Each row of a before or after table is a point. The points were changed in one or more steps. Then noise was added and the rows were shuffled. The steps act on how far a point lies along the listed directions, d1 being the first. What was done? A step turns or swaps two directions, mirrors them in a line or flattens them onto one, adds a multiple of one to another, or multiplies one. Angles are multiples of 10 degrees, from the lower direction toward the higher: turns from -170 to 170, lines from 10 to 170 but not 90. Use the fewest steps. Two steps may share a direction if one is a turn and the other turns, adds or multiplies; they go together, in the order done. Otherwise the lowest direction goes first.
In the rows, zero is written as 128.

Directions:
(1): 97; 98; 72
(2): 147; 184; 88
(3): 67; 160; 144
Before:
121; 121; 135
128; 217; 192
84; 169; 113
121; 141; 35
108; 101; 138
115; 141; 74
115; 94; 80
130; 150; 161
After (8 x 3):
132; 121; 186
136; 72; 163
81; 242; 112
113; 120; 121
98; 108; 109
111; 161; 113
62; 171; 183
157; 107; 213
Steps: mirror d1 and d2 in the line at 130 degrees; multiply d3 by 1.6

Directions:
(1): 101; 203; 146; 118
(2): 155; 137; 169; 193
(3): 130; 150; 59; 167
Before:
137; 120; 132; 138
131; 130; 138; 132
129; 146; 90; 152
128; 133; 125; 130
128; 128; 129; 128
133; 129; 131; 125
128; 132; 134; 129
138; 119; 128; 125
130; 124; 130; 131
135; 131; 138; 131
After:
127; 132; 147; 123
125; 131; 138; 123
128; 135; 115; 132
130; 126; 134; 131
128; 128; 131; 127
136; 129; 138; 138
140; 121; 138; 127
131; 173; 8; 194
131; 134; 148; 121
133; 127; 137; 122
Steps: turn d1 and d2 by -40 degrees; multiply d3 by 3

Directions:
(1): 114; 123; 140; 42; 176; 185; 118; 142
(2): 91; 144; 137; 88; 73; 95; 168; 195
(3): 178; 166; 149; 130; 82; 162; 61; 164
(4): 147; 212; 100; 95; 158; 75; 121; 105
(5): 186; 140; 162; 108; 98; 153; 200; 87
Before (13 x 8):
193; 127; 151; 76; 135; 196; 156; 82
82; 176; 115; 69; 130; 109; 120; 167
152; 101; 152; 146; 103; 154; 132; 137
104; 114; 153; 43; 158; 178; 111; 161
74; 91; 91; 143; 148; 111; 155; 136
126; 118; 137; 64; 189; 176; 119; 112
98; 111; 118; 135; 118; 137; 115; 178
140; 109; 117; 165; 133; 112; 135; 109
115; 74; 126; 128; 126; 186; 101; 156
151; 123; 112; 160; 158; 135; 91; 49
85; 136; 113; 85; 175; 116; 134; 112
124; 108; 115; 74; 190; 142; 162; 100
155; 202; 115; 60; 148; 137; 117; 133
After:
249; 130; 194; 94; 51; 217; 207; 81
104; 133; 72; 194; 133; 83; 89; 135
108; 147; 124; 162; 78; 100; 86; 165
138; 161; 147; 73; 70; 153; 146; 188
167; 121; 142; 117; 157; 156; 148; 88
96; 50; 146; 150; 93; 162; 134; 123
103; 146; 85; 139; 176; 115; 67; 147
122; 91; 121; 150; 135; 118; 151; 116
172; 136; 159; 146; 74; 165; 82; 157
172; 175; 144; 121; 105; 147; 42; 157
90; 192; 106; 105; 111; 93; 76; 182
186; 132; 144; 166; 56; 131; 126; 145
143; 124; 97; 146; 164; 162; 50; 120
Steps: swap d1 and d3; mirror d2 and d4 in the line at 40 degrees; multiply d5 by 2

Directions:
(1): 121; 105; 107; 134; 60; 103; 175; 149; 207
(2): 60; 76; 154; 141; 195; 124; 148; 170; 146
Before (9 x 9):
142; 155; 141; 145; 125; 134; 97; 104; 109
151; 121; 109; 124; 81; 99; 167; 116; 183
91; 79; 126; 140; 152; 106; 163; 149; 160
114; 127; 120; 115; 147; 118; 115; 145; 148
141; 166; 134; 114; 114; 138; 125; 116; 101
140; 137; 87; 132; 20; 96; 156; 122; 224
93; 73; 112; 127; 88; 90; 182; 165; 212
92; 92; 133; 131; 145; 117; 151; 166; 161
81; 67; 120; 139; 90; 113; 197; 177; 234
After:
49; 100; 165; 141; 248; 135; 101; 148; 109
55; 58; 148; 133; 185; 107; 159; 176; 160
120; 130; 111; 118; 128; 115; 119; 141; 156
135; 165; 138; 113; 125; 136; 124; 117; 95
147; 157; 135; 148; 117; 134; 103; 104; 115
99; 100; 153; 130; 208; 124; 137; 131; 122
103; 85; 117; 137; 130; 102; 168; 149; 172
101; 94; 126; 130; 119; 113; 159; 167; 171
39; 51; 151; 144; 186; 129; 169; 187; 185
Steps: mirror d1 and d2 in the line at 50 degrees

Directions:
(1): 80; 102; 141; 93; 209; 156; 69; 97; 144; 106; 169
(2): 208; 124; 101; 148; 157; 178; 89; 194; 132; 155; 160
(3): 72; 95; 72; 165; 131; 144; 101; 126; 71; 193; 90
Before (13 x 11):
84; 103; 95; 120; 209; 186; 65; 128; 118; 145; 154
146; 125; 136; 115; 172; 154; 122; 139; 144; 106; 177
104; 110; 93; 142; 131; 124; 104; 127; 102; 151; 105
98; 109; 154; 65; 205; 141; 76; 80; 179; 79; 171
138; 111; 169; 77; 215; 154; 93; 131; 176; 89; 197
135; 135; 154; 101; 115; 89; 136; 108; 122; 77; 135
138; 123; 122; 143; 139; 129; 114; 145; 134; 144; 137
131; 125; 124; 121; 141; 136; 121; 153; 130; 142; 112
84; 130; 130; 120; 148; 148; 105; 101; 134; 108; 128
84; 154; 203; 45; 181; 131; 107; 69; 176; 67; 172
163; 117; 118; 149; 166; 175; 98; 177; 142; 146; 136
100; 133; 131; 127; 116; 109; 137; 135; 111; 120; 113
209; 147; 158; 128; 144; 136; 132; 169; 176; 99; 187
After (13 x 11):
109; 116; 131; 133; 149; 129; 115; 121; 134; 143; 135
113; 121; 129; 107; 147; 135; 119; 142; 125; 137; 110
95; 150; 125; 142; 92; 118; 149; 111; 129; 117; 99
130; 134; 119; 142; 114; 122; 138; 156; 108; 138; 112
187; 139; 142; 116; 101; 94; 147; 135; 132; 89; 140
6; 119; 112; 118; 144; 117; 130; 70; 102; 132; 87
104; 109; 88; 151; 126; 122; 106; 120; 92; 164; 99
128; 197; 208; 78; 63; 77; 210; 82; 162; 71; 113
84; 138; 201; 70; 132; 72; 177; 77; 168; 58; 141
153; 143; 191; 91; 166; 121; 125; 113; 199; 70; 200
75; 105; 144; 121; 191; 151; 100; 110; 144; 113; 137
99; 138; 155; 99; 156; 120; 155; 98; 146; 87; 155
87; 145; 173; 83; 84; 64; 181; 60; 163; 79; 97
Steps: turn d1 and d2 by -90 degrees; multiply d3 by 1.3

Directions:
(1): 232; 159; 106; 145; 82; 128; 191; 131; 104; 171; 107; 160; 135; 159
(2): 140; 135; 159; 140; 140; 170; 162; 219; 148; 156; 175; 106; 58; 81
Before:
134; 111; 138; 126; 140; 102; 125; 79; 120; 122; 103; 123; 158; 128
56; 98; 141; 111; 156; 132; 93; 106; 142; 99; 129; 125; 145; 113
147; 127; 100; 86; 105; 123; 139; 96; 130; 117; 89; 163; 173; 181
88; 124; 131; 119; 149; 138; 94; 111; 124; 100; 128; 117; 126; 126
220; 163; 134; 169; 111; 182; 219; 224; 164; 198; 169; 146; 54; 110
64; 112; 151; 135; 155; 130; 106; 147; 116; 137; 167; 109; 132; 96
24; 81; 144; 110; 167; 122; 67; 88; 153; 61; 105; 107; 155; 131
34; 72; 156; 124; 198; 159; 82; 154; 160; 98; 165; 93; 80; 76
190; 164; 112; 125; 110; 129; 156; 125; 93; 153; 90; 155; 156; 153
139; 140; 115; 116; 111; 109; 128; 78; 124; 148; 108; 145; 147; 149
After (10 x 14):
112; 146; 154; 127; 151; 166; 139; 187; 132; 135; 144; 107; 79; 92
238; 165; 116; 170; 99; 159; 223; 205; 151; 187; 148; 162; 79; 127
86; 105; 110; 112; 128; 112; 102; 67; 120; 115; 101; 144; 173; 145
69; 116; 145; 79; 146; 157; 117; 170; 169; 105; 147; 117; 106; 121
80; 133; 146; 114; 144; 134; 106; 142; 148; 139; 153; 125; 98; 114
98; 101; 154; 124; 164; 115; 118; 113; 131; 126; 119; 104; 137; 108
167; 107; 78; 126; 113; 95; 124; 33; 95; 115; 65; 166; 189; 191
71; 94; 125; 104; 144; 100; 76; 54; 133; 63; 73; 136; 195; 174
110; 126; 124; 126; 129; 128; 102; 77; 117; 94; 114; 131; 153; 155
130; 130; 109; 145; 118; 102; 128; 88; 85; 146; 118; 147; 190; 152
Steps: swap d1 and d2
